Each row is a point. The window is the flat piece filled in between its corners: a triangle in 3 columns, a solid with four corners in 4, and so on. A path goes straight from each point to the next, and from the last back to the first. List the points from which the path goes on through the window.

Window, 3 rows:
[[-2.6 -3.9 -0.1]
 [ 0.8 -0.6 -0.1]
 [ 0.6  4.7  0.7]]
Path:
(1): [-2.6 -4.9 -2.9]
(2): [ 2.2  6.8 -1.7]
(3): [3.3 5.7 3.3]
(4): [-2.2 -5.7  1.4]
(5): [-2.7 -5.5 -1.6]
(6): [ 1.7  2.5 -2.9]
(7): [2.4 2.0 3.1]
(8): [ 1.0 -1.0  1.9]
(9): [ 0.2  0.2 -3.3]
(10): [-2.1  0.5 -1.6]
(11): [-1.6 -0.7  3.4]
(12): [-2.9 -6.0  2.8]
Through the window after points: 8

Window:
[[-0.5  1.6  4.6  1.0]
 [-6.6 -4.3  0.3 -0.2]
 [ 8.4  0.5 -0.7 -0.4]
 [ 3.2  3.1 -0.9  1.0]]
Path:
(1): [-2.3 -1.1 -1.1 -4.7]
(2): [ 6.5  1.4 -0.5 -1.7]
(3): [ 6.8  0.0 -0.7  2.2]
(4): [ 2.6 -1.5  1.3  3.1]
(5): [ 1.0 -0.5  1.2 -2.6]
(6): [-0.9  3.1  3.0 -2.8]
(7): [1.1 1.0 3.0 2.8]
(8): [-2.1 -4.8 -0.5  3.8]
Through the window after points: 2, 6

Window:
[[-3.5 -2.3 -5.9 -3.3 -0.8  3.5]
 [ 1.7  0.5  4.4  5.1 -1.1  1.1]
 [-1.2  6.3  2.6  3.6  1.0  0.8]
 [-6.8 -2.8 -3.4 -5.3  0.5 -0.7]
 [ 3.0  2.8  2.5  3.2  4.0  0.1]
 [ 4.1  4.5  4.1  1.3 -1.1 -0.1]]
Path:
(1): [-4.9 -0.5 -4.1 -1.1  0.2 -1.9]
(2): [ 3.9  2.4 -0.8  3.7  0.1 -3.7]
(3): [1.8 2.9 3.8 1.9 3.3 1.9]
(4): [-2.6  1.1  0.7 -1.9  1.0  3.8]
(5): [-1.7  1.4 -3.9 -0.3 -0.6 -1.0]
(6): [-4.4  0.1 -1.7 -0.7 -1.6 -1.3]
(7): [-3.5 -2.0  1.3 -4.6  0.9  4.5]
(8): [-4.9 -2.2  1.2 -5.1  2.6  4.3]
Through the window after points: 2

Window, 8 rows:
[[-1.3 -6.5  3.1  3.4  5.6 -5.0 -0.1  1.0]
 [-1.1 -4.4 -6.1  1.0 -3.5  5.9 -1.2 -3.6]
 [ 4.8  4.3  7.9 -2.4 -1.7 -0.1 -6.4  1.9]
 [ 2.3  4.1  5.0 -3.7  4.6  3.1  1.3  2.9]
 [ 0.9 -5.4  2.7 -2.5 -0.8  0.6  3.9  2.1]
 [-6.5  1.2  1.4  1.7  3.2 -4.8  3.5  0.2]
 [-2.1  8.3 -3.2  7.2 -2.5  1.0 -0.1  0.3]
 [ 0.3  3.9 -1.8  3.6  3.8 -5.3  0.9 -1.8]]
Path:
(1): [-1.2 -2.6  0.4  4.6 -0.4 -0.3  0.2 -4.5]
(2): [ 2.9 -0.5  6.4  4.1  3.0  1.7  0.7 -2.3]
(3): [ 1.6  0.6 -0.3 -4.4  0.5 -0.4 -2.5  3.9]
(4): [ 0.1  3.1 -2.0 -0.5 -0.7  1.2 -0.4  1.8]
(5): [ 0.4  2.7  3.8  2.6 -1.3  3.0  1.1 -4.5]
(6): [-1.5 -1.2  3.2  1.5  0.1 -0.5  3.5 -2.1]
(7): [-2.7 -1.3 -1.9 -2.1  2.1 -2.2  0.8  5.7]
(8): [-0.2  1.8 -5.4 -2.1  0.0 -1.3 -1.2  4.9]
(9): [-0.6  0.2  1.6  1.1 -0.4  2.2  1.1 -3.0]
(10): [ 0.3 -1.3  1.6  1.8  0.3  4.8  1.5 -5.1]
(11): [-0.8 -0.4 -5.5 -2.1 -0.9  1.0 -2.2  4.1]
(12): [-0.5 -1.6 -1.1 -1.3  1.2 -2.1 -0.7  4.2]
(13): [-1.7 -1.2  4.7  1.7  1.0  1.1  2.9 -1.7]
(14): [-1.8  2.4  4.4  0.4  3.3 -0.7  3.4 -2.1]
(15): [-2.7  0.2 -1.2 -0.9  2.2 -2.5 -0.9  6.8]
(16): [-0.5 -1.2 -5.1  0.4  0.1 -3.2 -3.7  5.3]
Through the window after points: 6, 10, 14
